Each row is a point. Examples show where two turns around zero, p and q, send a point. Where does a point land after both, in the order given? Backwards means that the second turn is done in reverse. Each puzzle has new turns, and all numbers are rounded.

Turn p:
[ 5 35] -> [-23  27]
[-54 -11] -> [-27 -48]
[-16 -12] -> [ -1 -20]
[35 -7] -> [28 22]
[29 -5] -> [23 19]
Turn q:
[ 28 -47] -> [ 10 -54]
[-13  44] -> [ 3 46]
[ -9 -23] -> [-16 -18]
[ 4 30] -> [14 27]
[-11  -6] -> [-12  -2]
Where do these land?
q, then p: [49 -8] -> [47 17]
p, then q: [-29  16] -> [-33   0]
q, then p: [-20  -8] -> [-13 -17]

Turn p:
[-33 -51  -4] -> [-38  29 -38]
[-13   4  14] -> [ 2 18  7]
[48 31 11] -> [ 14 -37  43]
[ -2  15 -21] -> [ 21  -9 -12]
Turn q:
[ 18  21 -22] -> [-33 -11   2]
[-25   6  55] -> [29 52 11]
[ 35   0 -19] -> [-27 -16 -24]
[-27 -27 -14] -> [ 31 -25  10]
Where do these land?
q, then p backwards: [-30  -2 -36] -> [42 20  5]
p, then q backwards: [-33  -6   7] -> [10  7 32]
q, then p: [61 24 -4] -> [ 31  30 -49]
p, then q: [  3 -38  13] -> [19 -2 36]
q, then p: [ 0 23 20] -> [25 12 13]

Turn p:
[22 50  2] -> [29 46  1]
[ 25 -22 -14] -> [-8 -8 34]
[-25  -1  37] -> [-24   4 -38]
[-22 -26 -26] -> [  4 -43   3]
Turn q:
[-22  -9  22] -> [-11  17  25]
[-4 14 -9] -> [  6   9 -13]
[  8 -31 -61] -> [-40 -32 -46]
[ 4 -9 17] -> [ 1 -6 19]
[41 52 17] -> [68 -5 -5]
[-27 -16  13] -> [-23  16  19]
Where do these land?
p, then q backwards: [-21   9  49] -> [-28   5 -46]
q, then p backwards: [ 14  17 -61] -> [-59  14  24]
q, then p: [ -8 -25   3] -> [ -9 -10 -22]
p, then q backwards: [16 -2  9] -> [-16  -5   7]

Turn p:
[ -8  17 -24  -8] -> [ 9 -2 22 21]
[-2  0 29  1] -> [ -9   6 -27   0]
[ 32  27 -29  48] -> [-52  -8  46  -3]
[-27 -46 -28 -28] -> [ 60 -22   6 -17]
[  1 -23  38  29] -> [-23 -13 -37 -27]
[ 30  17 -25 -10] -> [-4 25 36  2]
[-25   8  38 -32] -> [ 19  15 -44  25]
Turn q:
[  1   3  28 -16] -> [-30  -9   1   7]
[ 15 -15 -30   9] -> [32 16  0 13]
[ 31  19 -51  54] -> [ 48  61   9 -26]
[33 22 25 -8] -> [-36  24  18   8]
[-28 -28  -8  -9] -> [ 18 -32 -18   8]
[-33  27  -6 -29] -> [ -4 -38  30 -18]
[-19 -28  43  -2] -> [-29 -23 -39   9]
Where do these land?
q, then p: [-31 -13 -13  28] -> [ 21  22  30 -16]
q, then p: [ 35   9  -9 -30] -> [-36  -9 -29   6]
q, then p: [ 17  28  16 -21] -> [ -2 -13 -36  18]
p, then q: [ 29  38 -24   9] -> [-35 -12 -18 -35]
p, then q backwards: [  8 -33  39  -5] -> [-18  -6  11  47]
q, then p: [-58 -28  -8  18] -> [ 36  11  37 -42]

Turn p:
[  9 -45  34  28] -> [-44  27  16  34]
[ -7  22 -56 -28] -> [ 46 -45   4 -17]
[ 28  26 -13  -6] -> [ 16   2  16 -34]
[ 15 -14  12  -4] -> [-22   1  10  -3]
[-40  29 -30 -38] -> [ 37 -43 -38 -11]
[ 5 -9 16 40] -> [-6 37 11 20]
[-10  -9  36   8] -> [-26  20 -18  11]
Turn q:
[ -2  32  61 -31] -> [ 64 -12  36 -13]
[-32  10  -5 -16] -> [  0  27  19 -18]
[ -3 -44 -35  16] -> [-57  -4  -9   8]
[ 22   3 -17 -13] -> [ -2 -10 -23 -18]
[15  0 -4 43] -> [ -4   0 -23  39]
Where do these land?
q, then p: [ 10  26 -23  47] -> [54 14 20  3]
q, then p backwards: [-43   2  32 -16] -> [ 42  -3 -24  27]
q, then p: [ 16 -17 -29   0] -> [ 16 -25  -9  20]
p, then q: [ 44 -51  11 -25] -> [-4 10 71 10]
q, then p backwards: [  8  30 -14  -1] -> [-15  29   8   7]
p, then q: [-35  10  23  -5] -> [-23  24 -27  -7]
